Each row is a point. Each copy is the shape, with its points in the same order, turned, moved and blurred by noise. Some copies are also mirrored. Which?
In the rows, 128 means zero.

Shape:
[[108 137]
 [108 123]
 [197 122]
 [108 128]
 [110 105]]
Copy 1 (5 x 2):
[[117 107]
 [113 116]
 [189 159]
 [115 119]
 [104 137]]
Copy 1 is: mirrored
Copy 2:
[[ 93 137]
 [ 91 125]
 [183 109]
 [ 90 131]
 [ 90 104]]
Copy 2 is: only turned
Copy 3:
[[118 127]
 [124 118]
 [188 180]
 [120 124]
 [141 107]]
Copy 3 is: only turned

Shape (8 x 3):
[[102 143 128]
 [141 175 167]
 [139  83 111]
 [143  90 136]
 [123 131 166]
 [131 157 145]
 [142  86 125]
 [146  86 114]]
Copy 1, 8 rows:
[[116 127 116]
 [131 163 173]
 [164  79 119]
 [153  85 135]
 [127 119 168]
 [133 151 144]
 [163  84 126]
 [170  82 115]]
Copy 1 is: only turned
Copy 2 (8 x 3):
[[ 92 139 139]
 [115 152 197]
 [142  95 110]
 [138  89 139]
 [105 113 172]
 [113 146 166]
 [143  90 126]
 [148  94 118]]
Copy 2 is: only turned
Copy 3 (8 x 3):
[[114 122 130]
 [162 114 169]
 [135 184  97]
 [141 185 120]
 [133 148 162]
 [148 121 145]
 [138 183 111]
 [144 182  99]]
Copy 3 is: mirrored
Copy 4:
[[133 112  89]
 [173 148 123]
 [ 77  99 132]
 [ 97 101 145]
 [151 108 130]
 [147 138 113]
 [ 90 102 140]
 [ 79 106 136]]
Copy 4 is: mirrored

Shape, 10 rows:
[[124 160 118  98]
 [151 139  99 123]
 [146 125 162 106]
 [131 126 156  84]
 [116 116  87 172]
 [131 126  97 174]
 [114 145 169 101]
 [136 138 136 127]
 [149 174 134 144]
 [113 106 143  55]]
Copy 1:
[[144 159 121  84]
 [141 136  82 107]
 [177 118 140 125]
 [159 128 150  99]
 [ 86 142  91 150]
 [110 144  82 156]
 [167 156 166 113]
 [149 143 122 129]
 [164 174 101 129]
 [141 108 158  67]]
Copy 1 is: only turned
Copy 2, 10 rows:
[[123 174  99 139]
 [140 138  88 162]
 [146 146 139 109]
 [134 157 127  95]
 [ 96  90  95 175]
 [107  94 114 186]
 [116 163 144 111]
 [129 139 127 145]
 [131 153 138 181]
 [126 161  98  68]]
Copy 2 is: only turned

Shape, 10 rows:
[[ 85  83 149 134  84 109]
 [156 121 104 129 142  89]
 [147 102  72 128 118 131]
 [119 116 135 137 136 131]
 [171  84 100 126 137 176]
 [118 132 152 143 138 154]
 [172 168 130  97 113 109]
 [109 113 134  89 145 178]
 [ 95 129 138 102  98  93]
 [160 145  66 150 155 144]]
Copy 1 (10 x 6):
[[100  88 202 134 125 118]
 [155 115 120 115  84 102]
 [102  92 101 130  84 119]
 [133 110 138 137 133 131]
 [123  63  84 143 112 159]
 [134 124 135 152 154 152]
 [155 150 131 119  69 165]
 [105 107 119 107 157 178]
 [109 135 184 105 105 130]
 [124 130  61 149  98 116]]
Copy 1 is: only turned
Copy 2 (10 x 6):
[[ 92 134 187  93  76 112]
 [123 103 126 144 133  89]
 [119  96 100 118 112 131]
 [109 131 158 135 125 131]
 [139  80 126 108 140 172]
 [122 153 167 135 135 152]
 [156 160 108 122 143  89]
 [ 86 143 139  88 163 164]
 [ 90 167 153 100 103  81]
 [128 109  88 170 135 144]]
Copy 2 is: only turned
Copy 3:
[[ 84  64 148 121 109 122]
 [155 128 126 115 160 111]
 [159 105  88 135 137 133]
 [108 116 137 137 144 149]
 [168  94 104 139 149 198]
 [ 98 128 146 146 127 174]
 [161 165 150  98 107 135]
 [ 92 118 109 108 132 198]
 [ 96 118 146  93 113 110]
 [158 154  86 161 148 146]]
Copy 3 is: only turned

Shape:
[[154 126 140  79 140 172 136 131]
 [164 100 143 108 132 136  91 187]
 [141 122 121 120 144 114 144 152]
 [127 105 126 137 181 157 121 129]
 [133  90 146  83 159 135 114 138]
 [ 80 119 140 197  83 117  92 126]
 [102 149 143 157 128 103  80 124]
 [163 105  97  93 145 144 101 130]
 [ 76 117 115 143 107 119  96 151]
 [ 88 104 141 189 102  91 105  95]
 [123 111 131 101 160 134 121 119]]
Copy 1 (11 x 8):
[[163 155 160  88 104 162 113 145]
 [155 110 124 106 120 132 118 207]
 [145 131 135 116 121 119 146 139]
 [160 115 142 105 171 158 120 119]
 [154 114 154  77 128 128  89 148]
 [ 72 119 101 194 149 137  82 128]
 [112 151 122 161 165 104  86 135]
 [165 144 101  76 126 142 108 156]
 [ 66 121 120 128 142 126 103 141]
 [ 95 113 101 184 138 110  85  96]
 [149 135 150  87 135 133 104 122]]
Copy 1 is: only turned
Copy 2, 11 rows:
[[121 126 164  88 136 173 108 136]
 [140 109 121 135 107 169  68 170]
 [144 120 134 122 126 128 129 165]
 [133  86 152 148 145 167 143 140]
 [116  74 143 105 123 158 109 157]
 [131 110 103 193  64 109 139  84]
 [104 110 140 185 103  98 115 121]
 [141  98 132 112 165 150  86 134]
 [105 110  85 161 101 120 131 119]
 [141  82 122 175  74  83 147  87]
 [116  87 149 116 137 141 127 140]]
Copy 2 is: only turned
Copy 3, 11 rows:
[[169 134 109 113 112 171 109 141]
 [140  84 107 141 129 137  69 177]
 [139 128 144 139 142 117 118 151]
 [132 110 144 165 138 170 119 118]
 [143 107 148 110 135 161  86 136]
 [ 38  91 119 161  86  94 128 105]
 [ 70 130 129 163 107 109  80 112]
 [163 103 101 133 153 140  92 113]
 [ 55 103 115 133 135 126 110 123]
 [ 60  93 157 152  94  88 122  85]
 [135 123 148 122 137 155 104 116]]
Copy 3 is: only turned

Shape:
[[109 103 117 147 155 127 100 182  98]
 [122 146 125 101 141 117 101 103  95]
 [146 125 122 134 175 119 168  91 102]
 [115 149 125 164 106 110 145 107 146]
 [134 121 148 129 116 105 143 150  96]
 [127 133 114 137 107 171 151 120 117]
 [158 138 222 164 114 130  91 109 101]
 [146 149 123 103 111 208 120 142 139]
 [112  72 138 120 107 137 118 176 100]
 [153 135 116 178 112 140 170 154  94]
 [ 34 106 135 164 110 145 132 100 142]
 [114 129 170  93 153 115 112 155 133]
 [137 138 155 114 177 108 137 114 136]
 [151 139 124 107 137 115  93  99 145]]
Copy 1, 14 rows:
[[130  92 156 143 181 129 172 152 127]
 [145 122 156 137 122 105 102 134  97]
 [160  69 121 154  91 137 117 104 120]
 [109 121 138 148  94 103 126 116 175]
 [132 101 134 142 118 129 132 177 144]
 [124 145 110 164 108 138 151 122 132]
 [156 143 198 168 112 174  83 172 175]
 [141 190  95 142 147 155 135 120 125]
 [126 125 147 117 141 150 186 183 124]
 [137 104 101 196 118 131 158 153 167]
 [ 50 132 183 139  99 137 168  97 137]
 [123 111 145  94 155 149  99 155 129]
 [145  85 137 115 126 146  88 117 139]
 [168 139 150 109 125 106 102 112 135]]
Copy 1 is: mirrored
Copy 2:
[[173 102 113 118 164  89 114 135 126]
 [129 162 153 109 116 106  91 107 107]
 [104 116 160 115 154 137 144  75  88]
 [ 97 136 103 160 113 108 153 112 101]
 [164 114 150 141 119 112 139 130 111]
 [123 126 104 131 122 165 125 123  90]
 [154 104 148 208  90 108  82  82 125]
 [159 166  91 134 131 195  90 123 119]
 [172  94 132 110 115 123 124 166 147]
 [166  92 107 146 126 137 157 115  63]
 [ 62  98 101 145 127 117 116 182 125]
 [151 162 163 151 149 112 113 128 162]
 [122 145 169 147 152 119 136  85 127]
 [122 164 130 119 108 116 118  78 142]]
Copy 2 is: only turned
Copy 3:
[[120 113 110 176 144 163  94 190 143]
 [ 94 113 134 138 155 120  76 129  94]
 [117 139 111 152 208 110 132 139  88]
 [113 150 120 137 137 117 145 110 149]
 [125 132 134 151 141  98 115 177 124]
 [118 144 104 139 121 135 146 140  88]
 [175 181 188 169 132 113  83 114 117]
 [124 136 132 106 104 186 136 148  62]
 [149  94 117 161 113 127 118 191 125]
 [126 186  93 151 139 117 144 179 121]
 [105  89 116 201 116 137 169  92 145]
 [125 100 183 132 158 137 106 159 122]
 [121 126 158 141 201 129 120 138 121]
 [128 120 131  98 163 131  86 111 114]]
Copy 3 is: only turned
Copy 4, 14 rows:
[[152  99 134 166 139 130 112 165 149]
 [133 144 138 110 136 105  96 122 105]
 [183 117 104 109 155 106 141  89 103]
 [126 116 135 148 113 102 134  55 146]
 [154 109 158 146 111  90 145 129 121]
 [121 119 134 130 125 148 165  94 115]
 [193 173 225 156 123 120 123  86 127]
 [115 163 136 112 101 180 165 127 126]
 [142  79 176 135 117 130 144 167 140]
 [155 103 128 186 113 131 174  98 103]
 [ 88  89 168 131 178 123 134  78 182]
 [155 151 153 111 124  91 128 153 163]
 [182 148 122 102 134  90 129 109 146]
 [149 150 132  95  99 118  88 100 133]]
Copy 4 is: only turned

Shape:
[[201 177  80 140 127 120 121 103 130 125 143]
 [133 163 104 134 104  89 148 117 135 140 131]
 [132 103 140  82 163 114 152 140 157 120 157]
 [123 129  97  95 122 102  58  97  98 164 126]
 [148 116 153 141  58 125 152  82 104 129 112]
 [146 137 151 135  88 132 105 140  96 113 120]
 [129 127 113 161 176 113 129 128 146 147 140]
 [114 113 132 123 157 205 113 134 129 126 186]
 [ 94 121  91 126 102  93 155 149  96 105 179]
 [129 118  99 144 155 127 166 122 107 113 130]
 [110 164 193 121 129 138 142  86  96 165 166]
 [125 129  81 111 174 109 133 168 166 111 164]
 [141  89 128 163 101 112 146 102 155 166 108]
 [138 161 120 142 157 142 105  47 141 106 131]
 [130 127 126 144 112 120 104 116  89 108 127]
 [128 137 117 130  95 129 125  94  99 141 127]
 [120 163 148 139 149 154 128 102 122 132  89]]
Copy 1:
[[152 150 139 118 152 102 147 165 130 206 137]
 [124 137 107 113 132  97 125 149 104 152  97]
 [ 95  89  91  85 125 149 135 106 154 137 144]
 [ 93 140 159 131  97  79  65 117 146 176 131]
 [176 123 116 147  87  68 139 118  98 111 132]
 [164 148 140 139 116 116  99 135 132 108 144]
 [109 129 100 145 147 143 130 107 154 171  97]
 [ 95 113 122 174  89 191 136 133 156 149 171]
 [ 94 103  79 146 155 114  89 159  92 116 146]
 [112  95 118 155 163 121 148 125 133 136 125]
 [120 147 137 137  76 156 132  75  66 139 130]
 [ 76 111  88 103 161 155 120 158 168 161 128]
 [155 109  85 148  94  89 133 111 151 144  83]
 [ 99 177 138 149 118 101 178 107 142 174 145]
 [134 147 133 156 134  99 104 123 133 124 146]
 [129 132 136 150 102  88 118 133 109 141 126]
 [118 156 162 142 114 130 162 108 141 121 102]]
Copy 1 is: mirrored
Copy 2:
[[168 151  95 147 169  92  94 114 160 187 154]
 [109 159 125 135 122  94 113 138 146 192 129]
 [105 138 122  98 170 130 130 171 131 111 112]
 [119 125 122 144 136  23 160 124 146 128 171]
 [ 88 133 106 106 101 103 102  64 103 167 148]
 [130 142 129 149 104  97 101  83 120 120 133]
 [142 107 156 124 149 124 141 148 166 161 133]
 [144 146 136 108 135 162 152 130 166  80 188]
 [ 55 157 141 180 131 127 119 152 142 141 152]
 [111 136 135 146 159 145 154 122 135 167 136]
 [104 179 188  65 132 100 122  96 132 132 168]
 [131 142 123 154 164 133 137 198 169 134 114]
 [116  82 116  96  99 114 127 126 123 185 140]
 [139 147 111  96 159  99 151  72 204 164 137]
 [108 129 135 158 124  96 127  89 144 132 141]
 [102 149 118 128 117  90 134  94 131 158 163]
 [153 158 148 103 120 112 162  82 140 154 119]]
Copy 2 is: mirrored
Copy 3 (17 x 11):
[[195 142  99 189 111 122 119  69 107 141 150]
 [167 161  91 161 127 109 178 102 130 153 123]
 [145 152  88  95 129 147 129 132 164  93 122]
 [ 87 143  84 135 110  79 122  95 100 171 154]
 [156 119 174 144 123  75 176 102 164 152 147]
 [145 107 144 153 155  79 132 129 119 136 123]
 [125 186 112 165 128 160 146 120 116 109 136]
 [ 94 116 131 149 153 169  97  83 154  95 105]
 [130 106  68 142 155 112 207  99 131  96 117]
 [147 139 127 131 133 151 180  96 109 104 135]
 [116 180 145 132 195 102 135  72 177 161 123]
 [142 147  54 141 124 166 133 126 116  86 105]
 [133 154 147 162  95 129 180 143 161 149 159]
 [135 183 149 159 100 109 116  48 122 109 126]
 [124 126 134 152 142  84 150 104 106 120 137]
 [125 127 133 151 129  97 164  83 130 155 137]
 [135 175 170 139 129 122 130  95 108 148  97]]
Copy 3 is: mirrored
